Rows are points. Any point is a mix of the corners, with weights that add up to 1. It lies inside the corners' shape when no weight is negative. Say inside or outside, and name the corners with a negative weight.

Corners:
(1):  45 -18
(2): -48  15
(3):  27 -45
Points:
-27   0 -> inside
 25 -42 -> inside
-28 -17 -> outside (1)
 44 -35 -> outside (2)

Corners:
(1): -15 -24 -28 -23   5  -5  29  17
(2):   8 -22   2   5  18  10  24  20
(3): -46 -12 -17   4  -5   9   6 -35
(4): -12  17   1   1  11  11  -4  18
(5): -24 -13   4   5 -24 -60  -6   0
(6):  14  35   7 -13 -10  21   2   4
(7):  11  32 -10  -6   4 -17  -4   7
(8):   5 -15 -21  -1 -10   3  -6   3
(9): -20 -25   9 -12  13 -21  -2  -3
Points:
-7  8 -1 -1  7  6  2 13 -> inside
 -8 -15  -6  -6   1  -8  -1   1 -> inside
-23   0  -8  -6  -8 -16  -3 -10 -> outside (2)
  2  10 -10  -5   1 -10  -2   4 -> inside
  1  -1   0  -7   5 -11   1  11 -> outside (3)
-13 -10  -5  -1  -9 -25   2   4 -> inside
-10  -7  -2  -7   9  -5  11   8 -> outside (8)

Corners:
(1):   8 -14  20  16  -4  47  43  21 -21  14  -8  15
(2):   5   4  -5 -32 -19   8   9 -16  13 -34  28  -8
(3):  -7 -33  -1  51  27   4   3 -14   7   1 -14  10
(4):  11 -45   6  48   3  22   5   1 -29  25   0  17
(5):  21 -16   1 -29  22  19  17  22   2  18   3  14
(6):  15  27   4 -10   2  15   3 -27  27 -11  20 -17
(7):   3 -14  -9  42  -1  12  -2 -22   0   1 -10  31
(8):   0  15 -26 -36  17 -19  24  -2 -10  -6   6 -10
(9):  23 -15   5  24 -13  36  16  60  -5  30   9   7
(10):  -8   0 -14 -23 -12 -14  35 -29  27   1   9 -10
(11):  38 -15 -15  -5 -22  13  18  16   5  -4  -3 -17
(12):   7   2  24 -18  -2  -7  -1  11  -2   3  -4  16
(13): -20 -33  -6  46  22  28  -3  -5 -10  37 -32  12
Points:
  9 -12   0  16  -7  19  16  11  -3   8  -1   2 -> outside (5)
18  8  2 -8 10 22 10 35 -5 22 -6  7 -> outside (2, 3, 4, 10)
 13   0  -6 -29  -3   0   4   5  32 -11   6 -20 -> outside (1, 4, 7, 8)
 19 -22   5  29 -20  22  16  24  -3   6   5  12 -> outside (5, 6, 8, 13)
 12 -12  -4   7  -2   9   9   3   3   3   1   1 -> outside (1)
  6 -21   5  34   8  24   8   2   0  20 -12  10 -> outside (2, 8)

Corners:
(1):  -8  -2 -21  48  -9  -8  29   0  -6   4  36  15  17   2  -6  29 -35 -21  10 -20
(2):   0   3  10  -4   4   3   8 -13  -2   8  -8  -1  36   1 -11 -14 -11  -7   3  14
(3): -28  30 -15   3  18  12   0 -20 -22  45  37   2 -29  25  17 -18  12  -8 -31 -10
(4):  27 -19 -23 -14  -5  27 -16   4   3  11 -12   7  24  -1  19  -3 -21  11  -4  -3
(5):  19  14  -3 -23  14 -16   4   6   4 -11 -12 -19  28 -23  20 -11 -12  -1 -17  -7
(6):   3   9   2  22   2  -7 -18 -29   7  -1 -27 -19  27 -20  23 -15 -12  14 -11 -11
(7): -23  -9  -6   1   7 -16 -14   4   1  26  39  25  -8  11 -13   6  13   0 -34 -34
(8): -29 -14 -21  20   1 -24  12  14 -13  -4   6  14 -14   1   0   9  -8  -4  29  -1
(9):  -8  -2 -14  -5 -27  -2 -34  11 -14 -11  -7  -4   2 -12   5   5 -12 -20 -10  -6
(10):  10   6   2   0 -12  16  -4  -2  57 -14 -21   0  -4  -4  19   3 -14 -11 -11   1
(11): -34 -30 -20  24 -31  -4  20  14   1  -6  29 -25 -16   0  -5  -3 -28  21  -1 -12
(12): -30  12  -9   2  -8 -20  31   0 -12  38   0  36 -42  28  -4 -12  -9 -20 -51 -17
(13):  26  -3  11   3   4 -19 -12 -18  16  20 -12  -1   3 -16   9   7 -10  -3 -21  27
(14):  18 -10  10   0  -4   3  -9  -8   7 -16   6  25  10 -12  19 -34  -2 -11 -28  12
(15):  -2 -16   0   9   3 -11  15 -15   4 -20  22 -19 -26  11 -23  13 -43  19  16 -27
(16): -22 -20  23  30   0   3  40  -1 -29  -2   2 -11 -26  11   1  12 -10  -2 -25 -14
(17): -28  28  -1   4  24 -16   5  25 -12  27  16  38 -10  60   6 -18  -5  -2 -31  14
(18):  24   8  18   5 -36  -3  -6   3 -14  -1  12   3  10  -6   9 -15  17   5  17  -4
(19):  33  -1 -17  22  11   7 -23   3  13   1 -18 -19  -1  -6 -23  -7   1  -9  -1  -2
(20): -30 -27  22  39   3 -14  -1  25   5  29  16   2 -19 -20  -3   6 -52   8  15 -34
(21):  -4  21   2  -5  -1   9 -11  -5  -7   6 -18  29   6 -38  -4   2   2  26 -21  13
Points:
 -3  -5   1  13  -5  -1   0   1   3   4   0   7  -1  -2   2   0 -14   2  -9  -5 -> outside (3, 5)
 10   5   0  -5   3  -2 -13 -12 -12   7  -8   5   0 -12   1  -9   8   0 -20   0 -> outside (1, 10, 11, 17, 20)
-11  -1  -5   8   3  -6   5  -1  -1   9   5   2  -5   3   2  -1 -15  -3 -17  -5 -> outside (18)
 -6   1  -2  12  -1  -5   4  -2  -1   8   7   6   6   2   1  -1 -13  -2  -9  -5 -> inside
 -5  -5   0  12   1  -4   6  -1   1   7   6   2  -4  -1   3  -3 -15   3  -7  -7 -> outside (9)
  0  -9 -12  13  -6   1   3 -14   2  -1  -5  -6  -6  -4  -5   2  -9  -3 -13  -3 -> outside (5, 17, 18, 20)
  0  -6  -1  13  -2  -1  -3  -1   2   4   6  -1   3 -11   2   1 -15   0  -3  -8 -> outside (12, 17)
-14  -1   1  18  -2 -12   5   2  -3   5  10   4 -15   1   2   1 -11   0 -10 -13 -> outside (2, 4)
-10   0  -2  11   1  -7   1   0  -8  10   9   4  -5   2   1  -3 -14   2  -9  -9 -> outside (10)

Corners:
(1): -13   3   2   4  -5  -8  -3 -22   5   9  15   3  -7   7  -2  -3 -14  -4 -11  -4
(2):  22   1  23   5  27 -42   7  14  -1   7 -11 -48 -15  -3   5  31   9   6   8   3
(3):  -8   0  -5   0  -9  10 -25  12  10 -27   4   7  -5   1  -1  -3 -16 -27  32  11
(4):  13  -5  13  23 -13  17   6   4  24  14   8   5 -11  -4 -11  -5  -8  16 -14  -1
(5):   4   7  -3   5  -2  12 -15  11  -2 -11   0 -13   0  -4   0 -13 -11   8  -1  -4
(6):  -9 -51  -3 -21  28   7 -14   9  -3   2   0   7   0   4  -7 -22  15  22   9   4
(7):  10  -4  19   3  18   0 -11  14   1   7   5   6 -19   6   6   3 -12  16   1  -8
(8):  -1   2 -15  -8  11  -7  15  -7   7   6 -13  11   1  22   5  -6  -9   9 -12   4
(9):  10  -5   1  -5   6  18 -12  13  -8  -3  26  17  -8   9 -24  -4 -17   7  16  -3
(10):   3  11  -4  -1  -1   3   7   6 -16   1  -4  -3  -9   7   9  -9  -6  -3  17   0
(11):  -4   1 -12  -8  -5   1   7  -5  -4  -5  -2  13 -13  -7  -7 -11 -13  22   0   6
(12):  11   7   5 -13   3  16  -5 -14  -3 -22   0   7  -6  -7   6  -7 -10 -21  14  15
(13):   8   7  -2   5  -5  -8 -16 -10  14  -2  -3  13   4 -14   8 -10  -6 -17   5  -4
(14):  -7 -14  -7 -18 -10  20  17   1  -1 -28  10  13  -7  -4   9 -11 -17 -40  -7 -11
(15):  11  15   5  19 -12 -17  11 -15  -8   0  -4   2 -20   9   3   0  10   5 -11 -19
(16): -22  11  17  18 -20  -1   5  -6  14   9   1  16  -1  -6 -22   3   7  18   2  -4
(17):  15  10   9  -3 -18  -7  -3 -10  -5   6  -2  12 -17   5   2  39  -4   0 -15  -5
(18):  -3 -16  -3 -13  38 -21  10   9  -2  14  19  -1  -5   5  12  -9  54  16   3  -9
(19):  -6  18   3  60 -14 -17   0 -16  17   2 -10   1   3  -4   4   4  -7  11 -12   6
(20):   9   7  -1 -10  -3  18 -11 -16   6 -11   8  15  -1 -16  -6  -8 -10  14  29  -7
(21):   8   7  13   7 -17 -33  -1  11  -9   5   5   3  -6  38  13  29 -14  19 -16   4
Points:
  2   8   2  -3  -8   5   2  -1   1  -9   3   5  -9   1  -1  -3 -17  -7   2  -3 -> outside (6, 17, 18, 19)
 2 -4  6 -3  4  0 -7  7  1 -6  9  0 -7  2  1 -4  0 -3 12 -2 -> outside (8, 11, 17, 19)
-2  0 -1  1 -2  0  0 -3  1 -2  2  8 -6  2  2 -5 -2  4  1 -1 -> outside (2, 9)
 1  0  4  6  0 -3 -3  0  2 -1  4  2 -7  0 -1  0 -2  5  3 -1 -> outside (8)
 7  2  0 -6  1 -5  2  3  0 -6  2 -1 -9  5 10 -2 -7 -5  0 -1 -> outside (6, 9, 16, 17, 19)
 0  0  5  5 -2 -3 -1 -2  5  2  5  5 -7  4 -5  3 -4 13 -1 -4 -> outside (10, 12, 13)
 10  -2   1   1  -2  14  -3   0   5 -11   1   3  -8  -5   1  -6 -13 -12   7  -3 -> outside (1, 11, 16, 18, 21)

Corners:
(1):   3   0   2   5   6   7 -16  16  -1  -1   9  -4   3  -7  -7 -12  11  -8  -2  -3
(2):  14  -2  -8  11  -2   5  11  -2  -1  14  -1  20  12 -15  13  -9  14   4  -4  16
(3):   8   9  -3  -4  18  14   7   7  -4 -11  11 -12  14   9  -2   4  -4  -1  18  -2
(4):   2  -9 -30   7   0   7  14  -1  -3  -6  -3   6  -6  -5  14  12   5  13 -16  -7
(5):  -3   1   2   3   5   6  13  -9   7  -3  -5  -6  15  -9 -10  -4  -8  -9   9 -10
(6):  -6  -3  -4 -11   9  17  17  -3   4 -10  11 -16  -6   2 -10  60   9 -11   6  19
(7):  -3   1  14   9  -5 -23   0  35   0  -4   0  -3 -14  -2  -9 -12 -22 -13   7  -4
(8):  -8  -2  -8  -2  16   6  13 -10 -13 -13   7 -10  -7  -7 -11  15 -16   0  -3  29
(9):   5   2  17   6   5  -9  -2  19  15   1  -9  12  -2  -4  -6 -10 -26  -1 -11  -9
(10):  14   1   6   9   8  -1  -5   5  -9 -13  37   7  -7   0  -1  -2  12   0   0  -7
(11):  37  -7  -4  -3  -7  15   2  -6  19   5  -6   3 -10 -10  -2  -9   7  -3   3 -18
(12):   0   7   0   6   2 -28   1   9  -6  18 -13  14 -14 -12 -12   0 -18  -4 -10 -11
(13):  -5   5   9  -3  -9   2   9  19  -6 -17   1   4 -11  -2  -2 -14  10  -3   3  -3
(14):   5   9 -20   4 -12  13   0  16  31  17  -5   7   3 -23  -7  -7  -6  -7   1 -20
(15):  -4   6   0 -17  10  -9  11  -5  -2 -14  15  -7  11  -7  -8  -1   2 -10   9  22
(16):   0   2   2  12   1   5 -10   6  -3   8  11  -2   5  -4  -5  -2  15  38  -4   7
(17):  -1   3  10  -1  22  -4   3   2  -6   4  22   0 -11   9  -4 -12  12  -2   6   2
(18):   0   0 -14   9  -4   7 -22   7 -10 -16  17   2  -9   8  -1 -13  15   0  -2  12
(19):  17   6  -9  10  -1   6  -3  -7   9 -12   0  -4   6  -3  40 -13   4  10  -8 -15
(20):   7   0  22  13  17 -44 -16  25  11   0 -13  12 -16 -17 -11  -6 -19  -2  15  -5
(21):  -3 -16   6  -9  -2  -1  12  -3  -5 -10 -12   6 -14 -11  15   0 -44  -4 -10  -6
Points:
-2  0  1  0  6  2  3  7 -1 -7  9 -2  1 -4 -6  1 -1 -2  4  5 -> outside (11, 12, 19)
 0 -2  5  0  3 -4  1  5 -1 -7 -1 -2 -9 -3 -2 -1 -4  0 -2  0 -> outside (2, 3, 10, 14)
 5  1  0  1  3 -3  5  5  4 -4  1  3 -3 -4  0 -2 -5 -6  2 -5 -> outside (1, 8, 16)
 5  0  1  3  7 -2  1  6 -1 -5  6  2 -5 -1  2 -2 -1  1 -1  0 -> outside (5, 14)
